Each point is reached from the start by the listed moves, each made once or not at all, plus a little noise. Say if it took an odd or an even number of moves. Then give how often each move was made.

Moves:
(1): [  7.4 -12.9 -28.3   2.4]
(2): [ 19.7 -10.9   9.8  -5.9]
(3): [-13.3 -20.8   9.1   4.6]
Start: [-15.9  10.6  -0.3  15.9]
Points:
[ -7.9 -18.9  24.1  13.8] => even (0, 1, 1)
[ -9.1  -1.2 -27.0  19.0] => odd (1, 0, 0)
[ 10.9  -9.5 -16.1  11.1] => even (1, 1, 0)
[-24.0 -22.2 -22.2  20.6] => even (1, 0, 1)
[ -3.2 -37.3  -9.5  17.4] => odd (1, 1, 1)

Moves:
(1): [ -1.8   4.0  -1.6  12.0  -4.6   9.2  -5.3   3.3  -2.6  -7.7   4.8 -16.0]
(2): [  1.0  -0.8  13.9 -45.0   8.2  -7.0  -4.1  -8.2 -12.7  -1.6  25.7  15.6]
(3): [-2.7 -4.2  4.2 -4.0  1.8 -4.1  2.0 -0.3  8.9  0.0  7.5 -3.8]
(4): [ 9.6  0.5  2.8 16.1 -1.8  8.6 -4.8 -9.8  5.9 17.4 -8.2  3.7]
(5): [ -9.6 -10.8  -8.0 -21.1   5.9  26.6 -14.8  28.1  19.9 -42.2   0.4 -15.0]
(6): [ -6.0  -6.4  12.2 -21.2  -3.0  15.2   2.2  12.0   1.0  -8.3  -2.8  -9.2]
(7): [  5.8  16.0   3.4  21.1   5.5   6.7  -1.2  -2.1   5.0  -4.0 -10.0  -8.9]
(8): [-34.8   9.3  -5.0  22.4   2.9   0.3 -10.5  18.6   5.1  -6.3  -4.0  -8.9]
(9): [-15.6  23.7  -9.6  15.0   1.4  -4.7  10.4  11.4  -4.3  21.5  17.3   5.7]
(10): [14.8 -5.4 16.0 15.4  3.0 15.0  0.6  1.8 -2.3  4.5  3.5  6.3]
(11): [  7.2  -8.5   4.1   1.8  -3.2  12.3  11.4 -19.9   5.9  -4.1  -7.6   8.7]
Start: [  8.1 -13.9   9.4   5.9   1.0  -6.8   1.8 -10.3  -0.2  21.7  -2.7   0.2]
Points:
[ 13.5   2.5  13.4  24.7   7.1   0.1   1.1 -14.3   4.7  19.2 -12.0  -7.9] => odd (0, 0, 0, 0, 0, 0, 1, 0, 0, 0, 0)
[-43.1  10.9  22.7 -10.8  20.6  35.2 -17.8  39.6  28.7  -2.3  22.4 -20.8] => even (0, 1, 1, 1, 1, 1, 1, 1, 1, 0, 0)
[ -4.0  -2.0  20.5 -18.1  17.3  33.4 -11.3  24.2  -1.4  -3.7  49.1  -1.3] => odd (1, 1, 0, 0, 1, 0, 0, 0, 1, 1, 0)
[  2.4  12.5  11.0  39.7   4.7   4.0  24.2 -22.0  15.6  34.6   4.9   1.4] => even (0, 0, 1, 0, 0, 0, 1, 0, 1, 0, 1)
[ 34.1  -4.2  34.5  68.0   4.6  28.2  -7.5 -16.0  15.2  31.7  -5.7 -17.4] => odd (1, 0, 1, 1, 0, 0, 1, 0, 0, 1, 0)
[ 14.2  -4.9  31.1  31.8   8.3  73.0   4.6  11.9  31.2   5.7 -10.8  -8.3] => odd (0, 0, 0, 1, 1, 1, 1, 0, 1, 1, 1)

Moves:
(1): [ -7.1   9.9   0.7  -1.5   5.1  16.5   5.6   9.8  -0.1   0.6  -4.0   0.8
 -15.3 -17.2  -3.2  -5.9   3.1   0.4 -10.2  19.6  -2.8   8.3  -4.9   1.0
   2.3  -1.4  -5.3]
(2): [ -7.4  -5.3   0.0  -4.0  16.5  -7.1   2.7   0.7   0.3  16.3   1.6  -0.1
 -11.0   1.5 -10.7   3.9  -7.0   0.1  -5.2  -1.2  -6.8  -6.4  -5.2  -2.5
  -2.1  -2.3 -11.2]
(3): [-15.2  -6.0  -9.1   0.8  -5.8  -5.3  -8.7   0.1   6.9  11.9   6.2   8.3
   7.1   3.4  -5.0   2.4   2.5  -4.6   3.3  -4.1  -8.7  -2.6  -0.5  -1.1
  -0.6 -10.3   4.6]
(4): [-4.4 -2.9  8.7 17.7  1.7 -5.1  6.1 -4.3  1.0 -4.5 12.0  3.5 -3.6  6.7
  0.4 -3.1  6.5  2.9 -1.3  9.4 -2.4 -2.1  8.5 -5.1 -5.0  6.6 13.0]
(5): [ -0.9   1.6  -6.4   0.5   4.4  -2.5  -5.8  -3.1  11.9  10.2   8.7  -8.9
  -6.4   8.7  -0.5   3.1  11.5  12.9   9.6   6.1   7.4 -10.2   0.8  -6.8
  -2.4 -15.2 -20.2]
(6): [ -1.4   0.9   2.5  -5.3  -2.1  -9.4   4.9   3.9 -23.1   4.2   6.3  -8.4
   4.6  -1.9   8.0  -5.0   5.5   5.4  -1.8   2.0 -16.2  -2.2  -1.1  -2.2
   5.1   8.3  -6.9]
(7): [ 11.3  -3.8  -2.4  -1.6   2.7 -18.3  -6.6   2.1   8.7 -17.3 -10.2  -6.9
  -4.7  -4.0   0.8   2.8 -16.2  -1.3   9.1  -9.7   2.5  -7.0   4.6  10.6
   1.0 -10.8  -0.3]
(8): [  6.2  -6.3  10.9  -1.3  -7.7  -0.2  -6.9  -0.4  -1.7   6.2  -5.2  -9.8
  -2.2   5.1   2.5   1.9  -8.2  -0.3   6.3  -2.6 -11.3   4.3  -2.6  -0.7
   0.0   8.9   2.7]
(9): [  2.5   2.4   3.6   2.3  10.8  -3.3  -9.3   4.8  -3.8  -1.9  -5.5   5.4
   3.6  -9.5   7.9 -11.7 -10.0   2.5   9.0   5.2   1.3   8.4   3.8   6.4
   8.2   3.4  11.8]
(10): [ 12.1   1.8   0.4  -7.6   2.4   1.4  -3.8  -2.5  -2.5  -1.6   6.5   1.3
   8.2  -2.2  -6.2   4.0   0.1  -7.5   5.7   4.7  -6.4  -4.3   3.0  -2.3
  -0.8 -11.8   3.8]
(11): [  4.2  -0.1  -3.9   1.9  -5.9   4.5   1.4  -8.2   4.0  -0.1  -7.9   9.4
  -2.8  -6.2   3.8   2.3  -8.9   8.5   4.3  -2.5  -9.8  -4.0  -7.0 -15.2
  10.7  -8.4 -11.1]
(12): [ -0.2   8.9  -4.4   6.1   1.2   4.7   0.7 -16.7  -7.5   7.7 -19.6  -2.6
 -10.0  15.2 -12.5  -2.7  -1.6  13.1  -3.3   4.3   2.7   0.6  -3.3  10.3
  -4.5 -18.8   1.8]
(13): [  1.7  -8.2  -3.0  -6.0 -18.0   2.3  -8.7  -1.6 -10.2  -3.1   5.4   5.1
   0.1   3.2  -0.3  -2.4  -0.1  -9.8   2.6 -17.8 -10.3  -6.3  -3.6  -3.1
   4.1  12.1 -11.0]
(14): [-3.3  6.0  9.1 -2.2  2.2  1.9 -1.5 -5.7 -4.0  1.0  2.1  5.1 -7.1 -8.5
  5.0  8.2  6.4  6.0 -5.4  6.9  1.5  2.9 14.6 -4.3 -7.1 -1.6  1.3]
(15): [-11.8  11.3   6.4   4.4   8.2  -4.0   6.5   4.9 -17.9  12.2 -10.4   1.3
  12.6 -11.0  -6.2  -7.6 -18.6  22.0   0.4   8.8   8.3   3.4   3.6  -8.9
 -15.8  -9.5   3.7]
(16): [ -1.0   0.3  -3.7   6.6  -3.6   6.9 -10.5  -1.8  -7.8 -11.1   6.8  -8.8
   1.1  -3.8  -0.4   4.3  -3.0   0.7  -7.0   5.6  -7.1   3.0   0.1   1.4
  -1.3  -1.5   1.8]
(17): [ -6.5   0.8   5.7   2.3 -18.9   1.8   0.3  -6.5  -5.0  -1.7  -3.4  -2.2
   3.4   2.4   2.3   0.7 -14.9 -13.9   0.7  10.3   7.0   2.7   0.9   8.9
   3.8  -6.2   2.4]
(18): [  7.4  -5.6  -5.1  -5.1   5.7   2.9  -1.4 -13.2  13.9  -7.1   9.0  17.9
   4.0  -7.4   6.5  -8.9  -2.8  -0.8   2.2  -4.9   8.3  10.6   1.6  15.5
   3.2  14.8  -9.8]
(19): [-2.2 -9.5 -3.7 -1.6 -1.4 -5.2 12.0 -5.8  3.8  3.2 -4.2  6.4 20.8 -4.4
 -9.2 17.9 -7.5  6.5  7.4  7.3 10.9 -1.7 -5.5 10.5  1.2 -9.4 -2.5]
(20): [ -5.7  -1.6 -11.0   4.6 -11.0   1.3  -2.2  -0.7   2.7   1.1  -9.9   8.6
  -1.1   6.4   3.6  14.8   2.0 -11.9  -2.1   7.8  -1.8   1.0  -9.4  -1.6
 -11.2   1.7 -10.5]
(21): [ -6.7   4.4  -4.5 -18.6 -10.7  -0.5  -3.9 -10.9 -17.6  -4.3  -3.6  -4.0
  -8.8   0.0   0.6  -2.6  -8.2  11.6   4.7   5.0  -7.1  -5.9 -20.0  -5.7
 -13.2   7.5   0.3]
(22): [  4.9  21.5 -12.9 -27.5   0.8   8.9  -2.8  -1.2   5.0  -9.5   7.4   7.0
 -11.7  -1.6  -6.2   8.2   0.6  12.0   8.3  10.5   5.1 -10.2  12.5  -5.9
   0.9  -3.0  -6.9]
(23): [  4.4  17.3  -3.6  -1.5  -7.1  -1.8  -4.3   6.3  -8.0   1.4  18.6   8.2
  -2.8  19.7   2.1   8.7  -6.7  10.8   4.9  -3.5  -2.2 -11.5  -2.6  -4.9
   4.2   0.1  -6.4]
(24): [  1.1  -1.1   3.4  -5.0   0.9  10.1  -1.8  -0.7   1.0 -11.4   0.7   4.3
   2.0   4.3   7.3   0.5   3.9  -8.8  -1.1   8.9   1.8  -8.0   2.0  -0.4
  -6.1 -10.7   2.7]
Start: [ -5.0  -2.0  12.6   9.5  -6.8  -5.2  11.0  -6.3  -4.0  -2.0  15.6  11.4
   9.9 -16.3  -8.2  -4.4  10.7  -0.3 -15.0   2.3  -3.8  -3.9   3.3  11.0
 -10.0   1.1   2.4]
Points:
[-15.7  56.4   0.4 -28.3   7.6 -18.3   6.6 -26.9 -36.9   3.8  35.9   5.6
 -66.3   3.1 -24.5  11.9   5.0  73.9  -6.1  53.6 -21.4 -47.3   7.2  -4.6
 -30.7 -28.8 -37.5] => odd (1, 1, 0, 1, 1, 1, 1, 0, 0, 0, 0, 1, 0, 1, 0, 0, 0, 0, 0, 0, 1, 1, 1, 0)
[ -2.0  21.6  -1.7 -53.7 -61.8 -20.0 -37.5 -32.6 -59.2  -9.4  45.2  15.9
 -17.2  -8.6 -11.3  33.3 -47.7  18.4  15.6   5.5 -73.8 -51.4  -2.3 -16.5
  -4.8 -17.5 -35.2] => even (0, 1, 1, 0, 0, 1, 1, 1, 0, 1, 1, 0, 1, 1, 0, 1, 1, 0, 0, 0, 1, 1, 1, 0)
[-16.4  18.7  16.2   8.7 -37.9   2.2 -13.2 -48.8 -81.3  -7.6  11.5   7.1
  13.6 -10.7  -3.8 -23.9 -25.8  40.7   8.2  52.2 -35.3 -29.2  -8.3 -10.5
 -27.4 -43.1  -4.9] => odd (0, 0, 0, 1, 1, 1, 0, 0, 1, 1, 1, 1, 1, 0, 1, 1, 1, 0, 0, 0, 1, 0, 0, 1)
[-15.3 -14.7  -8.3   9.1 -44.1   3.6 -22.1 -56.8 -17.7  -4.3   9.5  55.1
  39.3 -20.9 -15.8  22.3 -19.1 -20.0  -2.3  27.1  -6.0  11.2   3.4  51.5
 -14.9 -26.9  -3.7] => odd (0, 0, 1, 0, 0, 0, 0, 0, 1, 1, 0, 1, 1, 1, 0, 1, 1, 1, 1, 1, 0, 0, 0, 0)
[-25.4  35.6  -5.5 -50.4  -2.3  -2.7 -20.3 -42.6 -63.0  28.1  14.2  33.7
 -10.2 -20.6 -23.3  -4.7 -14.2  63.5  15.8  39.0 -40.8 -49.6   2.8 -30.3
 -34.2 -60.3 -34.1] => even (0, 1, 1, 0, 1, 1, 0, 0, 1, 1, 1, 1, 1, 1, 1, 0, 0, 0, 0, 0, 1, 1, 0, 1)
[-21.6  17.5   8.0 -38.7 -17.0   2.6   9.9 -54.2 -60.3   2.1   1.7  11.9
  13.7 -17.9 -26.2   4.6 -50.5  47.9  -2.5  57.2  -8.2 -12.8 -13.5  31.1
 -38.6 -20.3 -18.8] => even (0, 1, 0, 0, 0, 1, 0, 1, 0, 0, 0, 1, 0, 0, 1, 1, 1, 1, 1, 0, 1, 1, 0, 1)
[-11.9  19.5  23.3  -2.8 -34.4   2.5  -8.2   0.2 -25.7 -31.3  -6.9  27.7
  -7.1 -30.6   1.6  -5.1 -41.8  -5.5   6.2  51.5  -6.9  -8.4  18.3  12.3
 -27.7  -8.6   4.7] => odd (1, 0, 0, 1, 0, 0, 1, 1, 1, 0, 0, 0, 1, 0, 1, 0, 1, 0, 0, 1, 0, 1, 0, 1)
[-22.9  40.2  16.4  27.2 -20.8  -4.2 -28.3 -21.1 -27.6  17.6  -7.3  11.2
 -14.0 -21.7 -10.5   1.9 -53.8  56.5   7.0  45.8 -13.8  -5.9  10.8   6.4
 -10.4 -71.4 -10.2] => odd (1, 0, 1, 0, 1, 0, 1, 1, 1, 0, 1, 1, 0, 1, 1, 1, 1, 0, 0, 0, 0, 0, 1, 0)
[-21.9  -3.6  -5.4 -11.3 -41.0 -22.7  -9.1 -46.1 -38.0   2.7  -2.5  17.0
  14.3 -33.4 -26.7  44.2 -54.6  23.9   9.3  34.1 -15.6 -36.9 -20.5  -8.5
 -42.5 -55.2 -51.2] => odd (0, 1, 0, 0, 1, 0, 1, 0, 0, 1, 1, 0, 1, 1, 1, 1, 1, 0, 1, 1, 1, 0, 0, 0)
